Each row of a before or after table is a point. The points were changed in one or more steps. Then noise was added and the rows were shuffled. The steps act on how far a point lies along the listed directions, d1 being the first. What was done? A step turns or swaps two directions, mirrors them in a line or flattens them onto one, adds a multiple of one to another, or multiplies one. Angles are multiples of 10 degrees, from the lower direction toward the higher: turns from -170 to 170, lines from 10 to 170 but not 90. Use the fewest steps. Two steps may share a direction if one is a turn and the other turns, adds or multiplies; they go together, in the order done. Otherwise the lowest direction goes first.

Directions:
(1): 0.038 0.044 -0.017
(2): -0.027 0.038 0.038
(3): -0.038 0.017 -0.044
Before, 13 rows:
-0.013 -0.007 0.017

0.018 -0.039 0.006

0.015 -0.021 0.021

-0.006 0.032 0.028

-0.078 0.078 0.012

-0.055 0.055 0.068

-0.004 -0.043 -0.025

-0.040 0.028 -0.076

0.015 -0.016 0.011

0.021 -0.005 0.003

0.021 -0.030 -0.003

0.036 0.002 0.007

0.067 0.011 -0.013
After:
0.057 0.021 -0.032

0.027 -0.033 0.007

0.004 -0.048 -0.020

-0.009 0.035 0.024

0.020 -0.001 -0.002

-0.090 0.063 0.020

-0.007 -0.007 0.020

0.019 -0.011 0.009

-0.052 0.055 0.073

-0.059 0.005 -0.067

0.038 0.010 -0.002

0.028 -0.025 -0.004

0.024 -0.014 0.020
Steps: turn d1 and d3 by 20 degrees

Directions:
(1): -0.001 -0.011 -0.064 0.026
(2): -0.063 -0.020 -0.005 -0.023
(3): 0.009 -0.062 0.020 0.024
(4): -0.030 0.023 0.019 0.056
Before, 11 rows:
0.001 0.034 0.006 -0.004

-0.003 0.006 -0.003 -0.020

-0.004 -0.007 -0.082 0.027

-0.012 0.010 0.045 -0.008

0.005 0.002 0.009 -0.016

0.037 0.014 0.027 0.000

0.037 0.063 0.055 0.108

0.019 0.039 -0.001 -0.019

0.004 -0.011 -0.012 -0.003

0.019 0.005 -0.011 0.011

0.045 -0.007 -0.109 0.050
After, 11 rows:
-0.002 0.035 0.010 -0.027

-0.018 -0.003 0.010 -0.011

-0.001 -0.011 -0.007 -0.004

0.016 0.005 0.002 -0.013

0.032 0.022 0.024 0.021

-0.005 0.030 0.010 -0.006

-0.110 -0.042 -0.034 -0.046

0.009 0.011 -0.011 -0.011

-0.070 0.040 0.110 0.042

0.006 0.010 0.043 -0.016

-0.067 -0.019 -0.051 -0.012
Steps: mirror d1 and d2 in the line at 30 degrees

Directions:
(1): 0.061 0.032 0.027 0.030 0.030 -0.002
(2): -0.009 -0.056 -0.001 0.042 0.039 0.028
(3): 0.041 -0.054 0.014 -0.031 -0.008 -0.037
(4): 0.041 -0.007 -0.050 0.016 -0.043 0.033
(5): -0.013 -0.007 0.033 0.053 -0.050 -0.026
Before:
-0.011 -0.021 -0.004 0.009 0.012 0.046

-0.049 -0.027 -0.030 0.022 -0.015 0.046

-0.001 0.043 0.011 0.010 -0.013 0.001

0.079 -0.027 -0.026 -0.062 -0.014 0.001

0.078 -0.034 -0.029 0.006 -0.079 0.021

-0.040 0.034 0.008 -0.041 0.048 -0.004

-0.045 0.033 0.039 -0.032 -0.008 -0.054

0.004 -0.038 0.033 -0.069 0.020 -0.030

0.000 -0.043 0.024 0.030 -0.032 -0.021

-0.015 -0.022 0.042 0.014 0.000 -0.041
After (10 x 6):
-0.023 -0.027 0.038 0.007 -0.006 -0.040

0.060 -0.044 -0.038 -0.002 -0.088 0.023

-0.018 -0.051 0.022 -0.080 0.009 -0.029

0.010 0.047 0.014 0.016 -0.009 -0.001

-0.029 0.039 0.011 -0.036 0.053 -0.004

-0.006 -0.016 -0.001 0.014 0.013 0.045

-0.046 0.032 0.041 -0.032 -0.008 -0.054

0.053 -0.039 -0.038 -0.076 -0.027 0.000

-0.011 -0.051 0.021 0.023 -0.037 -0.023

-0.034 -0.019 -0.024 0.029 -0.008 0.045
Steps: add -0.5 times d3 to d1

Directions:
(1): 0.000 0.035 0.064 0.006 -0.009 0.002 -0.065 -0.006
(2): -0.021 -0.013 -0.033 0.023 -0.028 0.011 -0.040 0.071
Before (14 x 8):
0.005 0.022 0.058 -0.002 0.015 -0.012 -0.019 -0.033

-0.009 -0.007 -0.023 0.005 0.001 0.004 -0.001 0.023

-0.003 0.008 0.029 0.012 -0.007 0.010 -0.046 0.023

-0.018 0.021 0.032 0.006 -0.018 0.012 -0.063 0.020

-0.002 0.027 0.033 0.004 -0.006 -0.003 -0.043 -0.008

-0.003 0.002 -0.013 0.011 -0.018 0.000 -0.025 0.039

0.004 0.002 0.019 0.005 -0.003 0.002 -0.017 0.010

0.001 0.000 0.026 -0.002 -0.013 0.000 -0.020 -0.001

0.006 -0.019 -0.033 0.002 -0.016 -0.006 0.009 0.024

-0.010 0.017 0.018 0.000 -0.012 0.002 -0.038 0.016

0.003 0.004 0.002 0.007 0.010 0.001 0.002 0.012

-0.002 -0.004 -0.016 0.009 -0.013 0.016 -0.021 0.047

-0.004 0.013 0.032 0.009 -0.016 0.001 -0.053 0.014

0.009 0.021 0.039 -0.005 0.006 -0.006 -0.016 -0.019
After (14 x 8):
-0.015 0.028 0.053 0.025 -0.036 0.008 -0.115 0.049

-0.027 -0.019 -0.053 0.036 -0.046 0.029 -0.067 0.129

-0.016 0.020 0.043 0.029 -0.029 0.018 -0.107 0.064

0.021 0.043 0.087 -0.016 0.019 -0.013 -0.021 -0.063

0.000 0.011 0.045 0.000 -0.017 0.001 -0.041 -0.001

-0.019 0.026 0.030 0.014 -0.029 0.009 -0.086 0.048

0.023 0.055 0.127 -0.020 0.036 -0.022 -0.022 -0.103

-0.007 -0.039 -0.077 0.014 -0.031 0.000 0.007 0.069

0.001 0.002 -0.002 0.009 0.006 0.002 -0.002 0.019

-0.021 -0.021 -0.053 0.017 -0.013 0.010 -0.011 0.066

-0.002 0.048 0.072 0.006 -0.011 -0.001 -0.083 -0.012

-0.034 0.037 0.052 0.028 -0.048 0.024 -0.140 0.069

0.000 0.008 0.030 0.010 -0.011 0.004 -0.041 0.020

-0.025 -0.007 -0.043 0.036 -0.048 0.013 -0.071 0.111
Steps: multiply d1 by 2; multiply d2 by 3
